Every row gives one point. The last column is the point's height on a tilted bowl or saddle (a function of degree 2), plus a little noise. Count its main directions that bend up, bend down and stay straight.

Points (17 x 4):
[[  72   -5   96 -121]
 [  -5  -58  -53  -25]
 [  45    0   19  -22]
 [ -11   71  103  -84]
 [  12  -58  -32  -13]
 [ -68    0  -44  -31]
 [ -32   27   12   -2]
 [ -24  -31    9  -10]
 [  -5   52  -14    7]
 [ -10  -13    0   -4]
 [  34    7   28  -21]
 [  70  -63  -60  -46]
 [ -16    2  -22   -1]
 [ -28  -48   -4  -16]
 [ -23 -116   17  -37]
 [ -80   24   -9  -21]
 [ -25   -4  -11   -6]]
Directions: 0 up, 2 down, 1 straight

Points:
[[-46 -88  20   2  41]
 [ 26  18 -18 -57  12]
 [-23 -10  50  38  39]
 [-44 -12  95  53  74]
 [ 14  11  24  -4  19]
 [-54  14  20  81  30]
 [ 36 -13   2 -39  18]
 [-86 -38 -24  25  -2]
 [ 58 -62 -20 -52  51]
 [-24  -5 -33 -40  36]
 [-82 -87  35 -25  65]
 [ 62 -22 -20   1  19]
 [-40   0 -52  39   6]
 [  4 -14  51  46  45]
 [-70  41  66  -6  64]
 [ 16 -33  33 -12  33]
 [ 72 -39  -1  71  54]
 [-51  64  -9  45  43]
 [ 78  12   7 -15  -4]
 [ 28 -19  81  20  56]
 [-68  21  23  -7  40]
 [ -9 -14 -26   8  16]
 [ -5  33  -8  32  22]
 [  7 114 -40  89  96]]
Directions: 3 up, 1 down, 0 straight

Points (43 x 7):
[[ -23  -46   52  -16  -37   18   37]
 [ -34   26  -21   37   50  -42   46]
 [   8    5   -2  -11   27   43   34]
 [  16   52   18  -21   61   37   66]
 [ -27   57    1  -49  -25   44   46]
 [ -10  -21   65   54  -15  -29   32]
 [  39  -12   24  -12   12   55   27]
 [ -40   12    5   -9  -15  -76   30]
 [  19   35  -64  -72  -39   52   21]
 [ -23  -27   35   55  -55   44   36]
 [ -80   52   -8   77    1  -13   50]
 [  72   43   73   -4   25    1  -21]
 [  80   -7   28  -22   71   51   41]
 [   8  -23  -66  -12  -34  -21   44]
 [ -65   23  -24    0   33    2   50]
 [  21   19   66  -54   15   69   60]
 [ -17  -58   32   12   47    9   41]
 [  63   42   70  -26   82  -39  -54]
 [   8   48   22    2   30    8   29]
 [ -22  -40   25  -24   -8   53   56]
 [  44    7  -39    2  -36   46  -18]
 [ -20   95  -22  -58  -30   24   70]
 [  20   28  -35  -45  -35   34    5]
 [   9  -24  -31    3  -42   44   -3]
 [   3   43   -6  -31  -17   87   41]
 [ -11   29   -5   36   47  -48   37]
 [  34   18  -19  -50   63   56   85]
 [  31   -2   48    4    6   -6   -9]
 [ -23  -19   13  -32  -83  -46   23]
 [  74  -16  -69  -28  -26    3   55]
 [ -15   40   41  -28  -20  -44    8]
 [ -34   26   25   46  -15   24   28]
 [ -16  -26  -78   13    4  -22   52]
 [ -36  -15   10  -38   -4   34   35]
 [  -8   30   -7  -36   14   11   27]
 [  10   16   68  -24   36   24   18]
 [ -59   54   41   76   -9  -43   81]
 [   8   96   -2  -16  -15   52   56]
 [  99  -10   25 -121   12  -50  -78]
 [  16  -20  -39  -16   40   34   55]
 [ -14   45   44  -89   -4  -17  -13]
 [   5   23   49  -41    4  -18  -17]
 [ -12  -22   37  -53   27  -23  -27]]
Directions: 3 up, 1 down, 2 straight

Points, 70 rows:
[[ -63   -8    7   -5   -5   13   93  -97  121]
 [ -87  -87   -7    0  -10  -51   74   42    9]
 [  22  -90   21   -7    5  -16  -35   18   39]
 [  35   -2   43   46   47  -38    3  -13   54]
 [  33   -2  -61  -48 -105  -11  -65   78   41]
 [   6  -14   -8   49   64   -5  -22  -58   61]
 [  50  -80   72    3   -8   59 -105   69   94]
 [  45  -55  -28   23  -35  -26   -1   12   14]
 [ -10  -59   25  -31   65    4  -10  -20   26]
 [   6   45  -35   60   83   -4  -59  -53   30]
 [  58   -1   36  -16   26  -25  -57  -13   56]
 [  -8   45  -17  -19  -27   81  -15   65  -45]
 [ -72  -73   49   99  -21  -14   59    0   76]
 [  37   38   16   30   28  -78  -18  -37   69]
 [  51   63    1  -86   60    6  -24  -79  -21]
 [ -45   14   54    4   39   27   64   -3   42]
 [ -20  -28   21   -2  -23   37    5  -18   38]
 [  19  -25  -19   16   -6    9   41  -23   27]
 [ -29   12  -89   43  -84  -15   37  -26  -15]
 [  33  -34    4  -51   -1   43    6   22   19]
 [  -1  -10  -71   51   32   42  -40  -26    5]
 [  -5   58   15  -15  -27  -48   12  -35   43]
 [ -13  -30    6   38   13   22  -15   68  -16]
 [   0    8   79 -100   23   22   66  -73   23]
 [  33   63 -111   19  -53  -57  -17  -37  -18]
 [  36   53    2  -34  -54   -1    1    4  -12]
 [ -40    3  -36  -76  -38   -4   69   20  -30]
 [  26   98  -31    4    3   31  -17  -18  -43]
 [ -25   48    3   52   -7  -54   13   43   18]
 [ -40  -15   52  -46  -71  -64  -87   22   50]
 [  74  -58   13   31  -36  -61    8   13   12]
 [  26   45   51   32  -37   16  -18  -10  -11]
 [  25   39  -30    9  -80  -26  -74   12  -12]
 [  20   -2 -104  -34  -25  -13    0  -87   10]
 [ -15    8   13   14  -25  -34    3   51    7]
 [   1   75   25   15   -7  -82  -62   10   58]
 [ -53   21   56  -37  -30   11   10  -44   47]
 [ -11   -6   61   12    9   72   20   48    3]
 [  50   24   59  -20  -18  -37  -54  -24   51]
 [ -82   86  -39  -16  -59    3  -80  -10  -19]
 [ -13    3    4  -19  -12   57  -28  -19   11]
 [  13  -65  -16  -23  -57   63  -54   27   59]
 [ -19  -59  -44  -50   -8  -39   76  -20   18]
 [ -23  -46   11   93   26  -13  -44  -43   62]
 [  -8  -12   23  -59   -4   43   12  -39   17]
 [  22  -57  -20  -43   19   -6   13   22    7]
 [  12   28  -49  -30   61  -33   44  -21   -8]
 [  37  -24   11   24   11   -2   -5  -73   71]
 [ -75  -25   22   -1  -22  -20   95  -11   76]
 [  -6   60   11  -37   47  -42   54    7   35]
 [ -18    0  -40   -4   16   11  -26  -21    3]
 [ -54    3  -82    6  -19   75  -24  -24  -20]
 [ -27   -5   43   57  -14   56  -51   44    0]
 [  67    9  -25   30   19   -6   13  -10   12]
 [   7  -23   36   26   -9   45   49  -54   64]
 [ -20  -74  -45   13  -18   16    7   -3   21]
 [  18   39  108  -30   50   29   14   13   30]
 [ -10   49   10  -30   -3   27   -7  -62    7]
 [ -11   21  -51   73  101   49  121  -20   12]
 [  19   59    4  -74    2   31   46   49  -46]
 [  16  -25    1   23   77    0   77  -15   33]
 [ -52   16   53  -53   29   59   -7   72  -36]
 [ -64  -29  -13  -30  -25  -14   26  -15   29]
 [ -22  -80  -13  -39   33  -33   44   30  -15]
 [ -23  -99  -43   29  -27  -10   31   43  -15]
 [  45  -32   18   79  -54  -17   76   27  -33]
 [  56  -32   -2    6   63  -28   44 -109  101]
 [ -57   19  -30   10    6    5    8  -15   12]
 [  12  -14   14  -36   -4  -38   15  -14   43]
 [ -53   -4    8    0  -83   11  -84   56   -7]]
Directions: 2 up, 2 down, 4 straight

Points, 67 rows:
[[  -4   -7  -26   65   26   15   29   47   31]
 [  28    4   -4   -8  -51   10  -38   54   25]
 [   7    4   68  -13   21  -86    5   65  -35]
 [  13   42  -46    7    1  -53   17   47  -15]
 [ -75   28  -12  -42  -27  -43   40   12  -12]
 [ -61  -33   34  -54   72  -70   41   13  -44]
 [ -85  -20  -24   35   15  -34   -4   27  -20]
 [-109  -53   17  -50  -24  -86  -30   50  -55]
 [   0   16   38    7   28   39   19  -44   29]
 [  21   -5   29   25  -57    7  -41  -51   20]
 [ -61  -16   50   58   18  -51  -30    0  -35]
 [-101  -10  -51  -33   29  -72   18   24  -66]
 [ -52   -7  -35  -24   97   26    0   84  -58]
 [  15  -85   41    0  -35   -3  -23    8  -15]
 [ 110  -33   -5  -36   -6  -31  -26   -3   18]
 [  -8    4  -27   85  -24   63   42   12   50]
 [  20   17   30  118  -64  -63   47   63  -54]
 [ -71  -25   65   31   23   25 -103   -6  -44]
 [ -36  -51   11   -1   56   -5   43   15   -9]
 [  57   46   32   27  115   -7    8   28  -13]
 [ -10  -33  -26  -18  -76  -54    6  -42  -27]
 [ -30  -64   66   51  -32   84  -50    7  -32]
 [  34  -30  -33   30  -44   16  -24   32   30]
 [ -10  -56  -30   -1  -69  -62    2    8  -27]
 [ -18   33  -13   77  -59  -20   -5  -22   -5]
 [  79  -44  -64  -20    6   49   73   25   46]
 [  29   29  -27   16   -4   84   63   10   50]
 [ -30  -37   24  -45  -74   59   11  -13  -13]
 [   2   17   28  -41  -74  -82   14   -2  -16]
 [  41  -36  -15   67   47   98    7   11   36]
 [  -9   28  121    8  -10   23  -23  -40  -14]
 [ -97   -4   19   -7  -44   67    9   52  -23]
 [  45   21   -6  -93  -44   67   75  -47    2]
 [ -58  -15   -5  -23   28   40   14   29   -9]
 [  25    5    0   -6  -42    0   86  -35   38]
 [ 102   84  -93  -38  -21   33   12  -31    2]
 [ -56   92    7  -29  -74   18  -22   34  -50]
 [ -31   18   32   23   10   22  -64  -16    0]
 [ -15  -11   31   -8   15   54  -66  -10    0]
 [ -59   65   -7   25    1  -10   21    3  -11]
 [  48  -27   60  -15  -16   15  -25   -9   17]
 [  27  -19  -49  -18  -60  -26  -13  -67  -19]
 [  17  -24   33  -46  -22  -38  -39   -4    6]
 [  15   70   18  -74   55   55  -42   11  -24]
 [ -21  -23   48   26  -31  -24  -57   20   -8]
 [ -15    5   23   -6   26  -13   55  -83   30]
 [  12  -21    4    9   47  -20   12  -35   17]
 [ -11   19  -12   -8    5   25  -20   12   18]
 [  13   12    7   16  -38   24    1   -5   34]
 [ -44   23   -1   46   22   -3  -49  -43   -3]
 [-120    9   33   11  -13    4   22   37  -18]
 [  17  -41   15  -49  -20  -19  -25   -6    8]
 [  62  -53   18   10    4   48   -6  -27   23]
 [  59  -24    3  -38   67   41   18  -16   25]
 [ -72   -9   31  -51  -93   -6    5  -51  -15]
 [  10   31  100   -5   80   -1  -78  -98  -21]
 [ -15   -4   -8  -21   27   10  -31  -61    7]
 [  42   36  -15    6  -27   73  -20  -31   39]
 [ -33 -112    8    5   36  -83 -106   82 -121]
 [  38    0    4   38  -26   33   54   46   50]
 [  29   42   14   36  -67   -4   53   11   22]
 [  71    7  -25   47   52   -7  -26  -11   27]
 [   1  -34   63   54  -24  116   22  -32  -20]
 [ -21  -13  -28   76  -33    1   18   68   24]
 [  32 -117  -55   -8   42  -12  -23  -70  -71]
 [ -32   49   50  -15   23  -27   19  -42    7]
 [ -36  -18   39  -20  -24    6   -4  -39   10]]
Directions: 0 up, 4 down, 4 straight

Points (64 x 9):
[[ -10   74  -19   52 -117   19  -42  -16  -14]
 [ -68   -9  -56  -38  -33  -51   13   42  -14]
 [ -25    1   15   43  -33  -31  -31  -17   14]
 [ -56    1   51   43   -3    6  -31   77  -25]
 [  -1  -19   95    5   10   -6 -100  102  -66]
 [  26  -94   15   12  -69   37  -27  -53   -4]
 [  -6   87   21  -27  -10   50   17   65  -35]
 [ -45   81  -23  -74   80   28  -67   -5 -100]
 [  19  -47  -20  -54  -56   -8  -26   20    7]
 [ -12   86    4   39   98  100  -31  -19 -121]
 [ -41  -19   22   38  -33   44   -3   35    0]
 [  27   -5   29   59   -9  -30   39   -8   -2]
 [ -93   -4   48  -45   52   41    6   27  -49]
 [  79    7   27   86   -7  -16   98   22  -69]
 [ -53  -46   68  -23   36  -53   88   -2  -49]
 [ -26   -6  -17  -51   60   26  -87   48  -70]
 [ -10    4  -87  -19   -4   10  -53  -38  -19]
 [  27   22   94   11   33   38   22   21  -36]
 [ -34  -28   64  -24  -65   11  -34   19    8]
 [  32  -35    5   88   -9  -75  -10  -19  -13]
 [   9  -15  -44  -29  -44  -11   -5  -47   14]
 [ -42   21   49  -79  -32   -9   58   -2  -19]
 [  68   37 -110   22   12   39  -23  -11  -51]
 [  -4   62  -42  -80  -19   31   29   36  -31]
 [  48   12   13    0   40   66  -50  -18  -40]
 [  39   13   93  -44  -48  -15  -33   49   -9]
 [  99   19  -17  -71   12   -4   61   13  -50]
 [  29   35   18    8   21  -33  -12   -9   -3]
 [ -85   18  -84  -53   18   56  -22   29  -57]
 [  -5   67   65  -55   -3  -32   12  -59  -18]
 [ -46   43  -24  -99   32  -72  -25   51  -64]
 [ -51   33    5  -62  -42    2   41  -51   -9]
 [  15  -33  -79  -13  -48  -21   -8    3    6]
 [   2   34   23  -38   -1   28  -62   53  -23]
 [  43   20   17   13  -86   -8   26   -5   12]
 [  26   40  106   81  -20  -19   16   13  -29]
 [  17  -19  -20   36    3  -38   -5   30    1]
 [ -27   39   16  -28  -18   -7    4   29    4]
 [   7   49   80    8   -6  -38  -90  -21  -24]
 [  12   46   50  -46   33   32   45  -18  -28]
 [  61   47   15   16  -15   66   -3   51  -32]
 [  17  -60  -14   23    0   17   -9  -52    1]
 [  18  -11  -66  -19   39   16   62  -15  -31]
 [  -3   30  -37   13   26    7    6   27  -14]
 [  36   -6   70  -19  -39  -63   19  -27    5]
 [  82   80    4  -56    0   43   -1   81  -66]
 [  53  -18   37  -88   47   23  -31   33  -49]
 [  62   31  -16  -35   47   38   11    6  -40]
 [ -16   -9   27  -91   53   -5   49  -24  -40]
 [ -56   76  -39  107   -2    7  -43   23  -59]
 [ -10   -7   82   18   -3  -45  -34  -18   -1]
 [  77   13   12  -43  -93  -11  -67  -10   -5]
 [ -51    9  -50   -6  -18  -13  -51  -65  -12]
 [   6   26   38  -15   34  -51   -5   11  -11]
 [ -36   27   -8   58   30   35  -13  -12  -23]
 [  44   99  -21   26   68  -16  -29    9  -71]
 [ -51   31   14   21   16  -43  -66   45  -31]
 [  30  -60   -3  -38   21  -53   -3  -16   -8]
 [  57    0  -13   61    4    9    2  -33  -10]
 [  -9   39  107   37   -4   47  -91   27  -51]
 [  -8   71   13  -46   66  -75  -20   58  -68]
 [ -59   -7   50   27  -18  -30   11  103  -28]
 [  13  -81  -52   10   33   67    3   16  -45]
 [ -22   20  -54  -84    2  -45   42   29  -30]]
Directions: 0 up, 8 down, 0 straight

Points:
[[   5  -25  -33   55    7   22  -25   22   -7]
 [  -4   61   23   31  -11   32    3    5  -12]
 [ -32   18   23   41   16    1  -18    4    6]
 [ -14  -44   19    8    9   68   23   23   -3]
 [  66  -26   28   14  -45  -26   -4    8  -16]
 [ -36    5   26  -47  -13   33  -64   44  -84]
 [  -7    2   43   -4  -42  -36    1  -42  -10]
 [  31   20  -64   49   49   18  -13  -14  -29]
 [  20   47   -4   19    5   31   54   10    0]
 [ -36   33  -24   -7  -18   13  -50  -34  -47]
 [ -20   15   -7   39   56  -29    9  -53   -6]
 [  51  -21  -48   -8  -67   76  -47  -14  -84]
 [ -10   36   37 -121  -17  -50   19   27 -115]
 [  12  -22  -89  -35  -28  -15  -32    9  -58]
 [  57   65   25   31  -21  -19    0  -11  -37]
 [ -77   37   24  -33   31 -101   21    5  -89]
 [  16   20  -27   -9  -78  -35   -6    2  -21]
 [ -20  -29   33    7  -42   45   -3   15   -3]
 [ -68  -10   10  -75   13   22  -41   29  -90]
 [ -27  -38   36  -17  -24   -9  -52  -54  -25]
 [   4    0   23  -29  -23  -21  -25    4  -25]
 [ -23  -45   25   -9   26   27  -49   -5  -33]
 [ -21  -42  -26   27   -8  -17  -11  -50    6]
 [ -14   47   22   55  -43   42  -51   15  -31]
 [  22   47   -1  -12   30  -53   27   14  -45]
 [   1   54   17  -27    6   36  -38  -26  -56]
 [  31   29  -12   10   15   30   71   -2    2]
 [ -34  -20  -18   -2   39  -73   16   -7  -23]
 [ -12   39    2   17  -31   39   49   16    3]
 [  19  -20   -3  -12  -22   35   58  -35    5]
 [   6  -43  -19  -58   -7   16   41    3  -11]
 [  28  -27  -64  -29   14    6  -58   21  -80]
 [ -21   62  -21    6    8  -67  -26    5  -57]
 [ -11   -4   24  -37  -11  -36   27   59  -32]
 [ -27   43  -16   60  -22   96   76   18   -1]
 [ -39   -8    8   18   36   21   28  -11   10]
 [ -10  -33   26  -46   17   29  -40   20  -59]
 [ -47   -1   55  -33    5  -32  -21  -35  -35]
 [  -8  -25   11   -3  -61  -26    0   38    5]
 [  41  -33  -36   14  -13  -22  -90    1  -60]
 [ -52    0  -50  -55    2  -64   27   10  -52]
 [  56   47   55  -39   23   14  -58  -49 -106]
 [  12  -14  -43   19  -30   28   -1   -1   -6]
 [  25   34    5  -32   21   17  -35  -26  -53]
 [  50   53   25  -53  -25   26    8   15  -60]
 [ -15   26   28   16  -60   32  -37  -35  -34]
 [ -33  -13  -33   -9   56  -23  -19   33  -46]
 [ -44   31   16   -8  -77  -46   35   42  -21]
 [ -12  -18   23  -15  -47   34  -32   28  -28]
 [ -35  -46  -54   10  -15  -41   34   68  -19]
 [ -12  -79   -7  -33    2  -17  -10   21  -22]
 [   3   82   -3  -27   84   13  -12  -50  -66]
 [ -36   16  -37   -7  -22   19   14   29  -14]
 [ -50   10   27   26   11   11   -2    3    6]
 [ -17  -82   30   25  -31   29    2   16    8]
 [  32    8  -21    8   -8  -86  -49  -19  -42]
 [  50  -24  -48   -3    2  -49   12    2  -24]
 [  -7   19    8   24  -18   -6  -28   -6   -6]
 [  11   20  -18    0    3  -54   32   65  -37]
 [  48   44  -31   29   23    5  -52   -8  -49]
 [  62  -61  -10  -24  -79   32  -11  -49  -49]
 [  11   29  -25    7   18  -87  -22   43  -60]
 [ -81  -10   17   24  -34   34  -21   51  -17]
 [  18  -58   17  -25   -5  -13   -1    2  -12]
 [ -45   20   -3  -63  -11   23    8  -23  -37]
 [  -1   25   -5   31   32  -37  -30    7  -17]]
Directions: 0 up, 6 down, 2 straight

Points (69 x 9):
[[ -11  -45   30   21  -13  -40    6   45   31]
 [ 100  -51  -13  -15   10  -22  -96  -22   45]
 [ -21    1  -67   12   83   63    0  -29   30]
 [ -37  -24  -43   -2  -55  -75  -53   64   43]
 [  39   59   49  -15  -16  -48   25    5   26]
 [  38  -74  -52 -100    3  -84   48  -40   60]
 [ -65   -4   33  -24  -20    6  -33   69   57]
 [  37   -3  -91  -27   25  -29   31   53   10]
 [ -26  -42  -49  -34    8    5  -40    2   14]
 [  56    8  -31   74   58   42  -24   36   67]
 [ -45  -26  -53   59  -23   32    4   50   32]
 [  -2  -85   27   85   -1    8   17   39   71]
 [  57  -18  -45   16    5   -8   41   54    6]
 [  26   33   32  -29   63   16   15  -86  -53]
 [ -10  -41   62   90   19   26   27  -20  104]
 [  45   13   -8   56  -57  -98    4  -16   64]
 [  -6   26  -80  -32   53  -19  -67  -57  -32]
 [  21   -2   29   12    0   39  -15    4   26]
 [  19  -37  -32   16   -2  -11   46  -40   21]
 [   9  -39  -12   41   14   33  -59  -60   42]
 [ -23    2  -40   34  -41   20   51   14   16]
 [   3   52  -15  -20  -40  -52   -9  -10   12]
 [ -48  -20    0  -39  -51  -12    7   -3   25]
 [  -5   22   25   -6   32   -3  -62  -20  -17]
 [  -1  -21  -56   23  -31   21  -65   25   38]
 [  13  -53  -32   83    7  -20  -81  -11   78]
 [  35  -31   23    4  -12   14    3   39   22]
 [   4   -3   40  -42   16   16   18  -24    0]
 [ -85  -22  -15   17   -5   21   47   52   45]
 [ 107  -22  -47   -8   -3  -56   -6  -47   36]
 [ -12    0  -24  -70   24  -35   69    4   11]
 [  46   52    4  -11  -15  -56  -38  -14    5]
 [  15  -41   43   29  -52  -14   13   80   29]
 [   5    7   50   18   24    5   99    3   66]
 [ -12  -19  -21   -2  -18  -60   15    8    9]
 [  24   -6   13    3    6   -5   59   -6   19]
 [  39 -121   -3   33  -70   -1  -60   -4   89]
 [  -5  -25  -10   31   68   39   32  -58   30]
 [   2   81   -7    3   66  -43   18   52   13]
 [  40  -57  -24  -26   38  -80  -28   71   27]
 [  21  -26  -48  -11  -12  -49  -10  -30    7]
 [  35  -65   23  -35   40    7  -19  -21   14]
 [  -8  -32    7  -29    0   32  -14   47   25]
 [ -48   39   52    9    9   10   -7  -15   25]
 [ -60  -10  -76   20   30    3   53   32   37]
 [  33   27   34   58   11  -69   15   27   45]
 [  39   16   53   10  -33   38   51  -46   60]
 [  17  -57   60   66  -33    4  -16   49   72]
 [  -4  -69   37  -15  -21  -17  -56  -10   47]
 [ -34   28   47   34   -6  -97    3  -15   57]
 [ -36  -50  -22   22   52   -4  -47  -22   24]
 [ -35   19  -45  -41  -39   -5   43   23   11]
 [ -16  -20  -95   27   61   37   34  -71   49]
 [ -63  -33   52   72   24   23  -46  -46   85]
 [  33  -64  -61   70  -69   43    0   21   29]
 [ -17   -8  -45  -12    6  -39  -86   -4   17]
 [  -9  -79   49  -23   -9   35   69   59   74]
 [   3  -57   15  -17    0  -87   22   -7   35]
 [ -49   43   36  -29  -24  -67  -53   57   55]
 [  38  102   43   -1    0  -30  -76   21   26]
 [  30   -6    1   -2   -9    6  -34   18    9]
 [  48   43    2    7   -6   43   33  -47   28]
 [  -8   -2    9  -33  -12   32   35  -16   13]
 [  16  -46  -76    6   19   52   19  -27   37]
 [   7  -60  -42 -120  -10   19   14   20   47]
 [ -25   79  -92   24    0  -11   24  -34   41]
 [  14    4   51   14  -58   56  -26  -55   69]
 [   3    8  -53   22  -18   15   49   67    3]
 [ -33  -71   36   34  -61   -9   34  -39   69]]
Directions: 7 up, 1 down, 0 straight

Points (75 x 9):
[[  -4  -40   -6    3   -3  -40   -5    2  -10]
 [ -40   -6   85    3   59  -40  -19  -27   13]
 [  10   10  -10   18    6  -21   33   45   -6]
 [ -12    0   42  -31   27  -81  -30   40   29]
 [  48  -14  -19   33   49  -36   -2   13   39]
 [  -8   -6  -32  -13   18  -41   12   66    6]
 [   9   36    2  -57  -26   39   -6  -30   -7]
 [ -67   40  -29 -105    5   16 -102  -20  -61]
 [  21   28  -23   34   26  -38   68   36   -9]
 [  45  -21   50  -37  -15  -15   76   -5  -20]
 [ -26  -14    2   54   -7  -16   19  106  -51]
 [  -6   -4   15   10  -17   -3  -49  -16  -29]
 [  11  -11  -21   99  -13  -81    1   58  -18]
 [ -94    4   -8    1  -20  -13   12  -12  -30]
 [  18   -6   61  -18   23  -23  -57   -9  -20]
 [  48  -45  -16   -8  -73  -89  -45  -18  -54]
 [  36   16  -61  -67    3   -7   47  -36  -21]
 [ -39   -3  -38   -7  -15   28  -35    8  -32]
 [  -9   -4   10   45   -2   49  -15   44  -37]
 [  31   18  -22   37  -50  -82  -40  -66  -79]
 [ -14   -5  -14   29   38    1   -8   67    6]
 [  42  -33  -13  -40    4   -5  -15   32    0]
 [  -3   11  -56   35   47   22  -43   -4  -15]
 [  23   16   25  -75   14   -7  -35  -41    0]
 [  15    0   17  -78  -58   39   -4  -27    2]
 [ -17   -9    8  -30  -29  -13   -4   12   -9]
 [ -24  -94   32  -20   -4    6    5  -30  -57]
 [ -51   12   25  -31    9   14   -6   -5    4]
 [  33   23  -14    7   20   48    1  -53   -8]
 [   4    9   48   -7  -41  -31  -24    0  -36]
 [ -13 -121   24   49   -8  -29  -46   -9 -121]
 [ -18   17    0   55   80  -46   78  -26   50]
 [ -79  -48   24  113   48   16  -38    7  -45]
 [ -11   26   94   38   -2  -35   37  -30  -62]
 [  16   30  -65   20  -22  -24   34  -39  -37]
 [ -18   -9   -6  -32   37   21  -14   -9    8]
 [  40  -21  -51  -33    0  -19  -67  -55  -59]
 [  25  -11   46   44   37  -30  -24  -40   -5]
 [ -20   31   38  -20  -20    6  -22  -47  -20]
 [ -10   14   11   35   20   62  -19   47  -30]
 [ -30   30  -43  -22   -9   30   13   14  -24]
 [ -11   38   -1  -39   57    8    9   47   30]
 [   0  -35    7   -4   61  -53   24    6   48]
 [  -1   33  -16  -25    4  -30   55  -65  -15]
 [  -8   15   58  -53  -35  -10   31  -28  -17]
 [  16  -24  -24   35  -35   29  -37  -17  -38]
 [  39   26   -9  -15   48  -18   12   29   34]
 [ -26  -39   64   11  -98   59  -25   29  -80]
 [  24   48  -41  -54   -1   28  -39   17  -33]
 [   0   -4    9   23   31  -30  -33  -40    2]
 [  54  -36   20   25  -28    9   14  -28  -22]
 [   6   -6   40  -11  -66   11   17  -50  -26]
 [  21   31  -13   37  -51  -31  -14  -31  -38]
 [ -55  -74   15  -47  -57   27  -37  -28  -66]
 [  27   94   24    4  -12  -35  -20  -37  -55]
 [  16   46   26   -3   58  -31    3  -25   42]
 [  29   31   11   10  -19  -22  -23  -30  -24]
 [  28    7   24  -18  -17   73  -29  -34  -30]
 [   4   17   47  -13   12  -33   -8   21    7]
 [   1   26  -42  -19   -2   15   -4   47  -20]
 [  -8  -80  -21   60   26   -4  -50   89  -62]
 [  28  -74  -22   -3   20   14    7    4  -18]
 [ -11    4   19   41   43 -102   -8   37   44]
 [   6   -4  -25    5  -14  -40  -15   73   -8]
 [   4    5   64   21  -10  -12  -24    4  -36]
 [ -20  -33  -70  -45   12   22  -18  -13  -48]
 [  48   -5   23  -19  -31    9  -70  -48  -62]
 [ -32   20   18   52  -37  -28   -4  -62  -49]
 [  42   21  -33  -13  -34  -14   22   -3  -16]
 [ -28   30    1  -44   19  -23  -20  -16   14]
 [ -27   -3   19   12   31   11   16   21    8]
 [ -39   36    7   38   13  -39   25  -12   -1]
 [  32  -62   -4  -31  -40   13    9  -97  -28]
 [ -14   57   75   57   -4  -43  -16   17  -50]
 [ -62  -28   32   -5    5  -32  -46   19  -27]]
Directions: 1 up, 4 down, 3 straight
